Rows are points. To make a cloud, some directions were put in groups of two or more. Within a group, all points are equally far from the middle, so they leave a hole (a ring in 2 directions, a hollow ball in 3). The other directions are filled evenly. Then the cloud was stretched, turned, moved and blurred a little. Count the holes, and give their numbers of directions, smallest first.
(in the rows, 128 means zero)

Cloud, 22 rows:
[[141  89 127]
 [155  96 126]
 [161 134 132]
 [ 90 109 137]
 [155  86 119]
 [133 124  75]
 [ 84 108 114]
 [ 96 172 132]
 [ 95  98 123]
 [138 144 101]
 [144 150 115]
 [ 93 144 108]
 [ 92 100  85]
 [158 118 136]
 [104  82 109]
 [146  77 114]
 [146 115 147]
 [ 84 120 104]
 [109 169 125]
 [146 147 112]
 [ 70 140 155]
 [ 72 136 157]]
Holes: 1 (2)

Cloud:
[[145 139 150 171]
 [115  86 138 149]
 [ 96 140  85  96]
 [144 106 111 173]
 [112 102 158 138]
 [111 101  85 145]
 [ 90 160 111 115]
 [117 123  69  97]
 [ 92 118  86 139]
 [143  86 113 158]
 [174 115 126 104]
 [159 126 146 169]
 [126 117 160 169]
 [145 132 112  77]
 [165 147 119  98]
 [ 90 128  88 140]
 [102 127 139 174]
 [ 99 151  92  95]
 [134 138 159 167]
 [112 152 132  92]
 [124 151 107 166]
 [ 76 134 123 117]
 [ 89 122  84 128]
 [109 156 146 109]
 [157 127  73 114]
 [ 76 122 122 139]
 [169  97 107 147]
 [176 130 104 104]
 [157 128 156 117]
 [100 101 109 159]
 [106 167 100 128]]
Holes: 1 (4)

Cloud (50 x 6):
[[176 144 151 146 113 114]
 [185 140 141 118 144 165]
 [136 125 101 110 170 148]
 [156 152 161 137 141  89]
 [ 99 160 133 101 172 112]
 [110 107 127  55 128 143]
 [146 114 150 116  77 155]
 [140  68 132 102 140 131]
 [122 168 156 120 127 171]
 [126  69 127 101 134 126]
 [127 133 171 117 103 170]
 [159 117 146 116 116  89]
 [120 112 130 175 113 138]
 [ 87 155 144  95 167 126]
 [155 113 167 154 129 153]
 [147 130 134 164 174 146]
 [127 143 125  54 125 115]
 [161 111 140 104 138  91]
 [160 129 141  71 172 134]
 [132 164 129 137 152 162]
 [128 148 144 163 147  77]
 [149 162 109 163 135 134]
 [111 105 138  74 102 105]
 [126  99 168  88 125 165]
 [ 79 126 172 111 150 122]
 [150 182 156 104 139 106]
 [135 120 104  77 147 163]
 [113 182 133 135 107 143]
 [161 102 104 154  93 126]
 [184 104 136 120 148 159]
 [ 85 133 174 100 153 141]
 [140 114 129 118  64 120]
 [ 71 129 157 112 142 108]
 [174 136 140 121 119  95]
 [126  80 150  81 125 147]
 [154 107 165 112 172 117]
 [ 94 162 137 143  87 122]
 [172 163 136 101 123 108]
 [158 144 117  86  98 170]
 [183 139 102 125 106 122]
 [104 172 124 108 153  97]
 [159 103  96 146 151 146]
 [184 111 101 126 132 154]
 [149 152  99 157 123  96]
 [152 133 102 176 116 111]
 [100 110 140 145 151  84]
 [ 95 175 142 135  92 121]
 [137  83 110 125 165 114]
 [133 119 108 130 159  82]
 [101 139 122 136  94 153]]
Holes: 3 (2, 2, 2)

Cloud, 94 rows:
[[140  89 123 102 161 115 159 124 165]
 [109 178 132 160 155 134 144 163  81]
 [135 106 127  92  93 119 161 125 153]
 [ 99 124 138 118  97 148 142 161 146]
 [125 149 159 146 133 125 162 195  95]
 [119  94  86 133 122 114 165 137 134]
 [121 115 121 100 195 121 144 134 116]
 [ 70 138 131 106 126 116 125 132  82]
 [ 95 163 159  78 155  89 144 150 133]
 [113 141 101 107  96 123  81 121 104]
 [132 117 152 124 144 199 122 133 110]
 [160  86 126 130  91  98 128 121 118]
 [117 139  52 166 139 140 112 122  96]
 [138 119 147 119 116 143  88 125 154]
 [129 102 142  90 138 154 110 104  96]
 [124 131  79 143  82 120 142 108 138]
 [109 101 108 107 111 108 127 101 173]
 [159 118 101 103 100 133 177 133 140]
 [107 177 170 134 180 114 126 152 135]
 [133 141  99 197 148 146 148 104  76]
 [154 169  80 134 161 100 132 125 121]
 [106  98  83 126 166 101 124 148 106]
 [137 126 125 103  75 112 145 141 158]
 [143 161 174 170 118 110 147 145 150]
 [155 165 169 143 170 169 168 147 135]
 [140  81 113 147 157 131 156 144 151]
 [122 156 177 107 120 112 118 122  80]
 [124  74 110 113 128 113 134  93 163]
 [ 80 166 124 119 121 134 131 121  74]
 [100 130 106  85 109 148  91 115 121]
 [144 147 119 137  66 102 129 123 129]
 [141 143 113 203 141 160 141 112  70]
 [133  98 119 103  85 102 150 133 108]
 [160 168 130 119 128 124 161  77 158]
 [156 126  70 134 117 161 169 129 139]
 [144 134 190  90 132 138 145 129 133]
 [119 116 110  92 106 133 114  99 157]
 [100 127 151 113  83 112 149 155  91]
 [ 92 134 140 133 127 145 115 173  70]
 [117 163 175 131 139 102 136 178  89]
 [ 90 121 132 109 164 118 125 167 169]
 [140 145 128  59 133 137 138 128 114]
 [144 149 117 102 188 171 161 138 116]
 [114 149 136  67 134 135 143 120 117]
 [ 85  93 116 158 151 145 168 139 127]
 [126 167  98 199 127 153 120 143  92]
 [141 167 107 131 155 115 134  86  98]
 [ 81 114 141 126  96  92 156 119  91]
 [113 149 181 128 137  90 137 180  92]
 [123 110 128 151  88 123 104 162 110]
 [161 138 128 122 181 142 102 167 144]
 [122 162 120 108 173 150 164 103 121]
 [105 121 125  82 138 110 155 140 171]
 [142 144 144 124 130  82 145  96  87]
 [129 167  95 112 174 125 112 172 154]
 [137 132 147 139  85  74 127 151 165]
 [120 100 127 100  87  98 116 136  93]
 [178 109 107 155 118 109 128 118 110]
 [138 138  53 170 147 157 113 114  86]
 [131 155  96  92 116  90 119 158 126]
 [134 115 137  96 117 133  77 114 125]
 [102 141 138 135  97 156 161 177 113]
 [135 133 112 147 129 107 155  73 163]
 [117 139 145 101 156  92  97 175 175]
 [ 73 125 159 110 151 128 127 154 148]
 [159 137 104 148  67 138 116  94  90]
 [145 112  92 148 147 128 169 173 134]
 [141 161 137 113 153 116 143  73 137]
 [104 120  55 164 126 160 123 148  91]
 [117 125 198 117 122 125 134 103 134]
 [121 120 121 144  71  92 127  95 147]
 [136 171  92 198 123 155 139 146 113]
 [160 101 133 137 149 158 125 140 153]
 [150  84 103 141 142 113 146 107 166]
 [164 116 178 146 144 105 187 126 129]
 [129 102 120 127  69  92 117 122 122]
 [133 153 126 190 145  90 143 158 135]
 [112 128 186  82 131 117 120 121 119]
 [115 156 180 104 122  87 124 133  91]
 [116 160 143 118 167 147 127 190  94]
 [156  93 136 104 161 107  96 111 144]
 [150 106 160 128 102 105 136 183 126]
 [145 134  92 146  74 126 118  86  91]
 [174 139  91 103 173 161 123 138 117]
 [120  87  94 150 172 121 121  99 170]
 [ 96 105  89 143 110 168 176 112  96]
 [130 117 147 113  73 138 158 127  81]
 [122 165  82 147  93 149 147 103 154]
 [119 131  94 185 133 128 101 157 106]
 [122 158 115 192 135 164 129 124 150]
 [124 152 114 116 115  87 104 174 124]
 [121 127 185 109 141 132 115  98 104]
 [ 69  87 141 128  91 102 140 145 129]
 [147 104 106 153 171 124 125 100 171]]
Holes: 3 (2, 2, 3)

Cloud:
[[120 103 101 140 123 157 140  85 137]
 [ 93 133  91  91 157 101 119 147 135]
 [152 113 156 135 139 151 150  92 152]
 [112 161 129 170 173 139 142 114 127]
 [107 121 160 110 143 138  88 123 160]
 [ 91  86 140 114 122 162 155  96 123]
 [145 173 162 103 140 144 137 134  89]
 [ 98 135 129 131 167 142 108  68 124]
 [144 160  82 105 138 143  79 117 111]
 [152  99  67  72 124 102 131  95 155]
 [119 125 117 141 166 116 182 136 130]
 [ 98 123  65 142 133 135 125 115 166]
 [151 142 112 112 139 122 113  75 158]
 [156 118 108  92 114 137  60 121 162]
 [ 94 162 155  96 139 133 115 126 108]
 [183 172 126 140 151 132 147 157 121]
 [ 92 127  61  82 116 134 119 100 128]
 [ 91 143 126 117 110 119  86 158 148]
 [122  73 162 127 149 109  80 116 105]
 [158 152 103  94 104 143  78 149 172]
 [133 137 107 142  81 146 130 167 134]
 [128  91 117 103 136 171 169 130 165]
 [200 115  69 101  96 149 170 144 155]
 [ 85  82 128 132  85  95 103 132 149]
 [154 137 169 119  87 158 116 149 159]
 [ 92 148 143  87 143 153 100  93 105]
 [121 160 151 151 110 149 142  91 145]
 [145 139 116 114 133 153 134 194 181]
 [115 115 178 149 134 119 141 156 150]
 [127 147 121  78 155  90 109 124 114]
 [131 115  96 143 143 141 138 191 172]
 [159 149 138 150 165 140 119 178 149]
 [ 94 127 111 147  90 115  92 141 148]
 [125 161 124  74  99 104 105 126 124]
 [109 100 113  99 124 190  93 117 148]
 [101 114 121 131 114 181 131  89 152]
 [ 99 118 150  94 131 148  96  90 159]
 [146 103 124 103 111 122 173  99 146]
 [146 154 135 110 128 106 119 155 104]
 [103  89 144 152 171  93 121 140 136]
 [105 132 114 140  71 144  98 140 141]
 [107  97 156  98 125 147  64 105 136]
 [166 123  72 124  97 167 151 117 123]
 [147 108 132  66 120 173 159 108 124]
 [189 127 106  94 120 143 154  98 156]
 [134 119  86 136  92 138 174 113 147]
 [118 128 108 157 112 165 121 101 147]
 [162 165  90  67 117 133 109 117 153]
 [154 150  65 102 152  96 124 153 122]
 [139 142  93 135 136  91 148 129 169]
 [164 122  88  69 143 157 101  91 116]
 [135 112 127 100 172 136 157 123 157]
 [163 168  91 131  97 113 152 136 156]
 [115 163  67  82 138 131  94 140 129]
 [131 139 127  80 112 109 131 154 120]
 [197 117  94  95 106 182 149 110 131]
 [ 93 149 145 147 127 134 111 136 162]
 [ 92 133 147 143 110 187 125 115 143]
 [126 142 128  99 145 145 121  68 134]
 [106 121 116 128 121 138 141  70  94]
 [158 158  92 108 128 142  84 104 121]
 [118 130 127 149 165 138 135 195 140]
 [ 94 154  93  99 176 122  86 147 107]
 [154 132  81 144 169 159 105 103 101]
 [119 149 127 128  93 120  89 158 157]
 [ 98 145  95 147 181 171 158 142 136]
 [117  97 161 100 150 145 149  98 136]
 [107 103  70  90 185 155 123  99 105]
 [ 79 150 109 102 152 127  93 141 119]
 [137 124 114 139 140 111 116 150 197]
 [166 154 134  93 130 171 110 132 118]
 [152 119 143 130  85 172 124  91  99]
 [169  97  93 102  86 153 131 118 121]
 [119 122  79 107 101 184 144 181 157]
 [160 174  89 133 163 126 159 148 112]
 [ 87  93 108 110 165 144 137 144 118]
 [ 88 128 157 129 112 107 113 152 158]
 [ 79 135 104 105 116 159 105 140 130]
 [ 94 137 120 154 150 139 153 159 151]
 [109  79 153 109 161 144 112 128 138]
 [114  70 149 129 117 126 110 108 148]
 [103 113 115  66 101  98 120 138 137]
 [180 152 124 101 187 159 157 112 119]
 [137 145 124 113 136 150  70 116 106]
 [163 108 109  94 128 189  98 137 146]
 [129 128 174 153 168 116 105  80 116]
 [100 132  75 105 122 136 137 165 181]
 [139  87 133 121 128 118 123  66 120]
 [129 152 177 153 106 156 111 135 139]]
Holes: 2 (3, 3)

Cloud (101 x 9):
[[114 172 123 119 125 137 173 128  90]
 [119 143  68 148 134 156  95 135 105]
 [146 130 123  95 143 159 182 113  95]
 [132 167 111 134  91 119  90 119 159]
 [ 69 147 104 180 126 112 139 102 146]
 [133 160  98 126 121 138  77 110  76]
 [120 104 131 147 170 117 136 134 139]
 [123 151 155  70 193 134 140 129 124]
 [ 91 166 134 162  77 150 110 111 109]
 [111 146 124  99 153 172 149  87 124]
 [107 136 102 146 144 164  87 133 118]
 [130 117 114 182  84 132 108 142 129]
 [106 126 134 141 120 134 145 118  85]
 [119 178  79 119 158 175 150 110  92]
 [146 107  87 118 146 135 153  90 133]
 [121 200 106 149  87 113  81 108 137]
 [ 73 157 107 143 158 123 123 141 142]
 [179 115  86 104 169 146 118 134 116]
 [123 107  86 146 111 144 101 147 118]
 [113 105 194 124 112 135 143 156 165]
 [176 142 164 114 110 154 138 141 130]
 [166  98 104 145  90 118 146 118 120]
 [129 160 122 104 178 165 146 116 132]
 [137 148 176 162  91 119 143 118 108]
 [154  90 139 110 101 150 159 148 166]
 [ 73 195  79 133 148 139 146 123 143]
 [115 148  60  97 172 121 147 107 120]
 [ 67 162 141 109 149 153 138 129 162]
 [101 160 151  91 174 136 193  99 131]
 [153 104 155 103 130 148 175 128 111]
 [151 111 206 140 103 134 122 160 163]
 [129 136  69  90 157 128  98 104 109]
 [143 111 188 127 114 124 151 144 120]
 [153 114 188 120  94 148 132 133 141]
 [128 143 144 167  93 153  92  90 108]
 [133 153  84 133 137 144  87 104 146]
 [190 100  90 129 122 121 124 123 102]
 [ 86 138 124 121 160 167 106 123 136]
 [ 98 182 110 149 114 118  72  93 137]
 [ 70 144 148 148 134 127 126  83 128]
 [165 121 116 166  74 119 138 119 136]
 [138 121 175 157 116 118 126 170 135]
 [130 117  99 153 153 149 168 106 125]
 [144 165 105 127 117 143 164  89  78]
 [ 90 144 137 118 140 154 108  90 129]
 [158 143  82 129 107 119 107 151 112]
 [143 121 156 159  89 136 141 145 161]
 [112 209 149 129 127 112 113 123 109]
 [131 109  86 156 142 128  76 137 109]
 [169  91 115 131 110 118 152 148 127]
 [122 164  50 148 108 131  89  96  77]
 [124 143  72 139 116 164 100 137 115]
 [103 117 116 141 147 157 133 112 157]
 [119 173 146 163 116  78 116 116 111]
 [193 112 131 121 106 153 131 148 142]
 [176 105 140 117 123 155 159 145 130]
 [127 137 136  74 156 103 167 108 130]
 [148 132  85 118  69 138 110 115 142]
 [139  89 145 130 130 136 130 167 118]
 [180 103 165  96 115 168 114 140 135]
 [120  99 180 142 141 117 112 157 176]
 [117 197 105 157 174 134 112 130 115]
 [131  80 135  96  96 145 149 101 124]
 [ 71 122 184 124 133 129 164 141 160]
 [ 68 149 127 155 154 128 140  89  91]
 [129  70 103 124 111 125 132  99 113]
 [135 133 109 142 116 104 129 158 125]
 [132 147 101 107 170 112 119 143 137]
 [190  88 159 130  99 121 124 160 159]
 [146  90  99 134 145 135 145 105 134]
 [168 166 116 126  80 117 100 117 139]
 [106 101 140 128 133 143 156 102 100]
 [165 125 120  85  99 133 154 107 114]
 [106 154 134 182  83 132  96 104  90]
 [137 168 100 117 149 117 110 135 143]
 [ 97 144  92 140 106 156 129 145 122]
 [100 159 115 137 127 141 169 125  82]
 [109 145 106 135 126 133 138  64 133]
 [116  99  81 127  77 131 109 116 126]
 [138 170 156  94 109 125 116 119 138]
 [113 154 107 135 126 158 109 142  98]
 [128 169 188 176 135 126 139 131 155]
 [ 66 121 135 129 150 121 134  91 116]
 [131 136  65 128  77 145  92 101 114]
 [152 112 149 133  93 114 113 135 179]
 [ 88 145 169 115 184 118 179 131 125]
 [165  78 167 145  92 134  94 170 157]
 [ 94 153 136 153 151 143 174  75 102]
 [154 109 135 172  96 154 115 134 135]
 [145 140 112 167 153 142 125 134  92]
 [118 122 107 126 119  99 133 156 133]
 [126 116 198 108 181 116 155 154 145]
 [119 104 173 142 107 130 121 169 157]
 [167 146  64 145 132 153 145 104 107]
 [170 127 111 189  68 122 106 103 115]
 [154 144 144 126 133 155 113  88 111]
 [117 164  75 164  96 144  68  76 105]
 [ 98 155  61 112 171 126 130 119 126]
 [177 123 109 142 120 134 144 148 112]
 [ 83 147 168 126 119 117 129 146 122]
 [ 75 183  86 146 119 163 112  73  94]]
Holes: 3 (2, 2, 3)
